Each row is a point. To make a cloud, some directions were put in groups of two or more. Within a group, all points are equally far from the middle, so they leave a hole (a ring in 2 directions, a hollow ball in 3). The other directions are filled evenly. Then the cloud was stretched, turned, moved and blurred a little. Count the holes, and give their numbers of directions, smallest first.

Cloud (13 x 2):
[[ 1.9 -3.1]
 [-3.3  4.5]
 [ 1.8 -3.7]
 [-2.9  3.2]
 [-2.4  0.6]
 [-1.4  2.4]
 [ 1.8 -5.4]
 [-4.4  1.6]
 [-3.2 -5.6]
 [ 3.8 -6.0]
 [-1.8 -1.7]
 [ 0.3 -7.1]
 [-4.9 -0.4]]
Holes: 0

Cloud (22 x 3):
[[-3.4  2.3  1.9]
 [-4.9 -0.2  1.4]
 [-1.8  1.7 -4.6]
 [ 2.7  1.2  6.9]
 [-4.0 -4.2  1.6]
 [-8.0 -0.3 -3.1]
 [-4.8 -4.9  1.0]
 [-1.5  3.2  3.8]
 [ 2.0  6.9  1.1]
 [-5.9  0.8 -0.6]
 [-2.5  3.3 -2.5]
 [-4.0  1.6 -4.6]
 [ 4.5 -2.3  0.4]
 [ 4.4  4.8 -0.7]
 [-6.3  0.6 -0.8]
 [-6.1  0.3 -0.3]
 [ 2.1  1.8 -3.0]
 [ 1.2 -4.2  2.3]
 [-1.5 -4.9  1.8]
 [-2.0 -0.3 -5.8]
 [-7.2  0.3 -4.9]
 [-1.9 -2.0  3.5]]
Holes: 1 (2)

Cloud (54 x 6):
[[ 3.3 -1.4 -5.8  3.8 -1.7 -4.0]
 [ 7.4 -4.6 -1.5 -5.7  1.7 -2.0]
 [ 7.4 -5.3 -2.5 -2.7  4.2 -2.0]
 [ 1.9 -3.4  4.4  5.0 -3.7 -1.5]
 [-4.7 -3.8  1.0  4.6 -5.6 -0.5]
 [ 1.1  4.9 -3.3  2.1  1.4  1.9]
 [ 4.5  1.1 -1.1 -5.5  0.5 -0.3]
 [ 8.6 -1.4 -2.5  0.1 -1.8  2.6]
 [-3.3 -3.6  3.0  1.8  2.9 -0.3]
 [ 3.3 -4.1 -1.7  1.8  0.9 -8.5]
 [ 3.8 -5.8  1.8  0.9  2.0 -6.4]
 [ 6.0 -2.5  5.6  3.9  0.5  0.7]
 [ 4.7  2.7  4.4 -2.9 -1.5  1.4]
 [-0.6  5.2  1.9  1.2  2.3 -1.4]
 [ 2.7 -3.8  6.4 -3.1  0.0 -0.6]
 [ 1.2 -3.9 -3.9 -5.2 -3.0 -0.5]
 [ 6.5  0.6 -1.0  1.9  0.7 -8.5]
 [ 3.9 -0.9 -4.9  3.4 -1.9 -0.9]
 [-0.1  5.3  1.5  0.8  2.7 -1.1]
 [ 7.5 -1.1  7.2 -0.3  5.0  0.9]
 [-3.8 -4.5 -2.2  3.0 -1.3  1.1]
 [-1.1 -4.1 -4.0  4.3  4.5 -0.3]
 [-3.9 -3.5 -3.6  2.7 -0.4  2.8]
 [ 6.8 -0.6 -1.8 -3.3 -4.8  4.9]
 [-2.4 -1.5  4.1  2.3  4.0  5.4]
 [ 3.0 -5.5 -3.3  2.4  2.7  0.6]
 [10.0  0.0 -3.0  0.0  2.0 -3.0]
 [ 2.9  2.6  4.9  1.4  1.0  3.0]
 [ 9.2 -2.0 -2.8  0.7 -1.6  1.7]
 [ 4.3  2.5  3.2  0.3 -3.6  2.1]
 [ 6.9 -4.1 -4.2 -1.9 -2.3  1.2]
 [-0.8 -6.0 -2.1  0.6 -1.5 -1.5]
 [-1.8 -3.5 -1.4  2.5 -1.6  4.3]
 [ 3.5 -2.7  3.2  0.7  4.3 -5.6]
 [ 1.9 -4.2  3.1  1.2 -0.2 -7.7]
 [-1.7 -3.8 -4.1  7.3  4.4 -4.4]
 [ 0.7 -5.2  4.1  4.9 -1.2 -5.4]
 [ 0.1  2.0 -5.0 -0.7  5.2  0.9]
 [-2.0 -3.8 -1.5 -2.2 -1.9  8.1]
 [-0.2  2.9 -1.2  4.6 -6.0  0.6]
 [ 1.1 -3.6  0.9 -2.7  6.3 -0.4]
 [-2.9  2.9  2.9 -3.1 -0.2 -0.8]
 [ 2.2  3.3 -0.9 -1.2 -7.7 -3.4]
 [ 3.2 -2.4  4.3 -5.9  1.1 -1.2]
 [ 2.5  3.2  0.9 -0.8 -6.5  1.8]
 [ 0.6 -1.9  2.6  1.0 -5.3  4.3]
 [ 1.8  4.4  3.5 -0.5  0.6  3.9]
 [-5.1  2.1  2.6  3.2  1.6 -5.4]
 [ 2.7 -6.8  2.5  0.5 -1.6  1.7]
 [-2.9  0.5 -0.6  1.3  1.7 -6.1]
 [-0.5 -1.7 -1.7 -2.2  4.0 -2.0]
 [ 0.3 -1.6  6.3 -0.2 -2.9 -3.1]
 [ 5.3 -3.1 -4.7 -3.1 -1.4  1.5]
 [-3.8  0.7  3.0 -0.3 -1.1 -4.7]]
Holes: 1 (3)

Cloud (88 x 8):
[[ 2.0 -3.3  5.2 -2.6 -2.4 -4.0  3.6 -0.1]
 [ 5.3 -3.6  4.4  2.4  2.3  7.8  7.2  0.6]
 [-2.7 -3.6 -2.2  5.5 -1.4  0.9  2.5  2.3]
 [-2.8 -1.6 -0.8 -1.1  3.9 -6.2  0.5  4.2]
 [-5.9 -4.1 -1.5  2.0 -2.0 -0.8 -2.8  6.6]
 [ 1.5 -1.6  0.8  5.2 -2.0  1.7 -8.3  3.1]
 [-0.7  0.8  0.7  3.8 -2.3 -2.0  7.0  2.7]
 [ 4.9 -4.8 -0.1  0.1  5.3  6.7  1.8  1.9]
 [-3.1 -4.7  0.2  1.8  4.4 -0.2 -5.9 -6.5]
 [-3.4  0.8 -0.3  3.6  3.1  2.9 -3.6  6.6]
 [ 1.8  2.2  8.2  5.1 -2.5  1.9 -0.7  2.5]
 [-0.2  0.0  7.9 -0.9  1.2 -3.4 -5.4  2.1]
 [ 3.3  1.6 -1.4  4.8 -1.2  3.0 -3.2 -5.5]
 [ 5.1 -0.7  7.2  3.8  1.8 -4.0  4.9  2.0]
 [-2.1 -2.9 -4.8  1.5  3.9 -2.2 -4.6 -2.8]
 [ 6.3  1.9  2.6 -3.7 -2.8  0.3 -1.3  4.0]
 [ 3.0 -3.1  2.5  3.1 -1.9  4.8 -5.3  0.8]
 [ 1.4 -1.2 -2.8  2.6 -3.0  2.7  4.2  4.5]
 [ 3.1 -7.9  2.9  2.2  2.7 -3.0 -3.0  0.9]
 [-1.8 -3.5  1.2  8.5  0.7  0.4  2.5 -3.2]
 [ 1.4 -5.6 -2.1  3.3  2.6 -1.2  4.6  4.1]
 [ 4.4 -5.9  1.9 -1.5 -4.3  2.1 -4.0  6.7]
 [-1.6 -2.4  9.3  2.0  5.5 -5.0  0.2  4.9]
 [-1.2 -3.7  6.2 -3.3  1.6 -5.4  0.9 -2.5]
 [-0.6 -6.0 -5.0 -0.9  4.2 -1.4  1.2 -0.5]
 [-2.8 -2.2 -4.0 -3.9  5.3  4.5  4.1  1.1]
 [ 5.7  3.8 -1.4  0.1 -1.6  1.4 -1.6 -1.2]
 [-3.5 -1.6  7.5  0.6 -4.1 -3.2  2.3  1.2]
 [ 3.9 -1.5 -0.7  3.7  5.0  1.1 -1.0  8.3]
 [-3.4 -4.1  5.4 -3.4 -0.2 -6.8 -4.4 -1.3]
 [ 7.8 -1.1  2.4  0.5 -2.0 -5.2 -2.4  0.9]
 [ 1.6 -2.5  3.4  6.9  1.8  5.8 -1.6 -0.6]
 [-2.1  0.9 -1.9 -2.3 -1.6 -4.2  1.2 -4.1]
 [ 0.3  0.9  3.8 -3.2  3.8  3.3  7.8  3.6]
 [ 1.1 -2.5 -2.9  4.9 -0.7 -1.3  2.4 -1.7]
 [ 2.8 -3.0  5.6  4.2 -2.7  4.6 -0.8  5.9]
 [-0.5  3.7  0.6  1.2 -5.3  2.8  0.3  2.6]
 [ 5.7 -2.5 -4.3  2.7  1.6 -1.0 -3.7 -1.3]
 [ 0.2  4.6 -1.1 -1.2 -1.0  4.3  1.3 -2.6]
 [ 1.1  4.2  2.5  3.2  4.9 -0.9  4.8 -1.2]
 [ 1.6  1.5  8.5  2.1  0.1  1.8  0.1 -1.8]
 [-4.6 -6.3 -0.9  1.9  2.1 -1.4 -4.1 -4.7]
 [-2.0  2.8 -2.2 -1.7  0.8 -1.2 -8.1  3.6]
 [ 6.2 -3.2  1.0  3.4  1.3 -2.6  2.8 -0.8]
 [-3.6 -3.0 -4.3 -0.2 -0.9  4.5 -3.6  2.1]
 [-2.6 -2.4  6.3  4.1 -2.8  0.1  5.5 -2.5]
 [-3.0  1.2 -0.5  3.7  6.1 -1.0 -2.0  3.0]
 [-1.9 -1.5  2.1  3.4 -4.2 -1.8  0.9 -5.1]
 [ 4.6 -2.5  6.8  4.4  0.0 -4.9  5.2  4.2]
 [ 1.0 -3.7 -7.4 -1.8 -0.6  4.7 -0.6  0.2]
 [-1.8 -4.1  4.5 -3.8  3.0  2.8  0.0  5.3]
 [-4.5  3.8  0.8  0.4  2.7  3.2  0.9  3.8]
 [ 0.5 -3.2  1.9 -5.8  1.4 -3.0  4.3 -4.9]
 [-5.8  2.1 -0.6 -0.7  4.2  5.4  4.4  0.5]
 [ 1.6 -3.5  0.9  2.6 -0.5  5.3 -6.2 -0.7]
 [ 4.1 -3.0 -2.8 -0.7  4.1  4.7 -0.8  4.7]
 [-5.8 -6.8  2.2 -2.3  3.1 -1.4 -1.4 -5.2]
 [-1.4 -4.6  3.9 -0.7  5.9  6.5  0.3  0.1]
 [-0.7 -3.2 -0.8  3.2 -5.6 -2.3 -3.1 -3.6]
 [-2.1  0.7  1.7  5.2 -4.1 -3.3  2.9  0.8]
 [ 8.3 -2.4 -0.3  2.2  3.7  4.6  1.6 -2.3]
 [-5.0  0.9  5.6  4.7  3.7 -2.8 -3.4  4.2]
 [ 2.0 -2.4  1.2 -6.6 -1.1  0.4  4.6 -3.6]
 [-3.2  3.8  1.5  1.3  3.3  0.6 -2.3 -1.8]
 [ 3.5 -0.9 -3.8 -0.6 -3.5  3.4  2.8  1.1]
 [-1.1 -1.5  4.9  7.1 -1.7 -1.7  2.3 -3.9]
 [-1.0  1.1  7.4 -0.9  1.5  2.6 -0.8 -1.4]
 [ 1.7  4.3 -1.4 -1.0 -3.1  3.2  0.4  0.3]
 [-1.2  5.3  2.1  1.5 -2.8  2.6  0.5  2.7]
 [-0.3 -2.8 -5.4  1.3 -1.8  3.9  0.1  3.1]
 [-2.4  0.3 -1.2  4.6  7.3  2.4 -0.8  0.8]
 [-6.4 -5.4  1.2  2.2  0.5  1.9  0.0  3.7]
 [-3.7 -0.9  2.4 -5.3  0.7  4.5 -3.0 -5.3]
 [ 3.2 -4.7 -1.4 -3.6  4.7  4.8 -1.1  2.8]
 [ 6.7  0.6  6.9  2.9  2.4  2.5  4.7  1.3]
 [-2.1 -2.8  6.6  4.0 -1.8 -0.7  5.2 -4.6]
 [-0.5 -9.5  1.6 -1.6  1.2 -2.4 -2.3  0.8]
 [-0.4  1.1 -1.2 -2.2  3.6 -4.2  0.0 -5.1]
 [ 1.9 -2.2  4.6 -3.0 -0.3  2.1  7.9 -0.4]
 [ 1.6  0.6  5.7 -2.7  5.3  2.8  4.0  2.7]
 [-7.8 -3.6  1.0 -2.2  0.1 -0.4 -1.6 -0.4]
 [-3.7  0.4  0.9  3.3  3.2 -2.0 -6.5  3.3]
 [-7.1 -3.0  0.6  0.9  0.0 -5.4 -4.5  2.9]
 [-0.7 -2.9 -3.3  4.3  3.0 -3.4 -2.6  3.2]
 [-7.7 -2.8  1.3 -1.2 -1.7 -5.0 -4.5  3.0]
 [-0.9 -0.4  0.6 -3.1  5.5  3.2  4.1  6.6]
 [-5.6 -5.4  3.6  0.7  4.3 -2.6 -1.7 -3.9]
 [ 5.9 -4.7 -3.8  1.4  2.3 -1.0 -0.8 -4.9]]
Holes: 3 (2, 2, 2)
